Every row gives one point. Each copy is the shape, with its points in the same order, turned, moved and blurred by noise. Some copies are also mirrored. Which?
In the rows, 128 means zero.

Shape (6 x 2):
[[175 132]
 [157 150]
 [ 86 158]
 [155  69]
 [115 171]
 [124 171]]
Copy 1 (6 x 2):
[[172  86]
 [174 114]
 [134 173]
 [104  64]
 [160 160]
 [169 152]]
Copy 1 is: only turned
Copy 2 (6 x 2):
[[ 78 130]
 [ 91 154]
 [150 192]
 [127  80]
 [119 187]
 [107 188]]
Copy 2 is: mirrored
Copy 3 (6 x 2):
[[133 109]
 [143 132]
 [122 199]
 [ 72  98]
 [148 174]
 [162 169]]
Copy 3 is: only turned

Shape (9 x 3):
[[129 168 110]
 [ 85  65  77]
 [ 91 128 101]
 [102 106 190]
 [142 117 177]
 [126 175 159]
 [ 85  67 160]
 [107 137  93]
 [147 136  75]]
Copy 1 (9 x 3):
[[105 157 116]
 [218 163  91]
 [152 180 123]
 [158 123 196]
 [123 101 169]
 [ 88 142 159]
 [205 133 171]
 [130 169 102]
 [116 137  72]]
Copy 1 is: mirrored
Copy 2 (9 x 3):
[[128 168 137]
 [204 118  65]
 [151 151  91]
 [ 97  75 102]
 [111  84 145]
 [ 88 142 142]
 [143  64  76]
 [155 162 109]
 [181 163 144]]
Copy 2 is: only turned
Copy 3 (9 x 3):
[[165 170 146]
 [118 134  42]
 [159 137  96]
 [145  60 140]
 [121  88 155]
 [178 124 176]
 [137  63  83]
 [158 154 107]
 [125 177 121]]
Copy 3 is: mirrored

Shape (12 x 6):
[[157  87 193 115 147  77]
 [159 195 113 183  91 142]
 [164  73 183 179 108  97]
 [175  83 194 106 116  72]
 [124  72 112 120 162 130]
 [126  93 131 129 148 113]
 [175 182 160 204 114 192]
 [ 83 161 143 114 180 143]
 [157 104 146 116 149 125]
 [131 160 155 134  95 170]
 [165 154 123 172  80 181]
 [158 119 147 101 169 115]]
Copy 1 (12 x 6):
[[193 118 125  95  83 185]
 [ 69  38 135 148 120 108]
 [184  49 160  94 134 160]
 [183 103 103 105 117 193]
 [148 131 127  56 134 100]
 [147 118 128  81 113 122]
 [ 59  50 208 138 135 151]
 [101 153 143 143  61  92]
 [136 117 122  98 108 153]
 [ 90 104 149 161 134 133]
 [ 63  68 154 143 159 126]
 [129 143 115  93  83 154]]
Copy 1 is: mirrored
Copy 2 (12 x 6):
[[ 95 158 141 183 120  48]
 [195  83 181 151 126 147]
 [136 103 145 153 109  24]
 [107 153 124 192 148  33]
 [ 72 129 125 108 110 103]
 [ 95 131 131 133 104  95]
 [202  96 232 115 130 110]
 [116 184 164 124  81 158]
 [ 98 142 152 142 138  89]
 [183 149 162 115 139 122]
 [193  88 171 102 152 119]
 [ 83 154 163 155 135 108]]
Copy 2 is: only turned
Copy 3 (12 x 6):
[[126 101 191  79  87  82]
 [ 74 140 106 174  88 180]
 [112 103 152 126  42  66]
 [125 130 205  87  73  75]
 [186  98 121 112 121 101]
 [153 100 136 115 117 101]
 [ 65 130  66 122  46 176]
 [111  90 104  80 171 144]
 [150 117 147  94  97 120]
 [ 89 163  95 111 109 137]
 [101 163  81 152  69 155]
 [149 107 161  80 112 138]]
Copy 3 is: only turned
Copy 4 (12 x 6):
[[177  73 170 135 144 148]
 [124 180  99 123  55 194]
 [154  67 121 163 131 196]
 [203  72 151 128 145 156]
 [117 134 133 151 185 127]
 [130 124 138 149 154 133]
 [ 83 147 111  91  74 237]
 [ 77 142 164 104 111  99]
 [143 125 145 121 156 152]
 [115 134  96  79  96 159]
 [115 162  72 102 100 205]
 [147 133 173 111 152 140]]
Copy 4 is: only turned
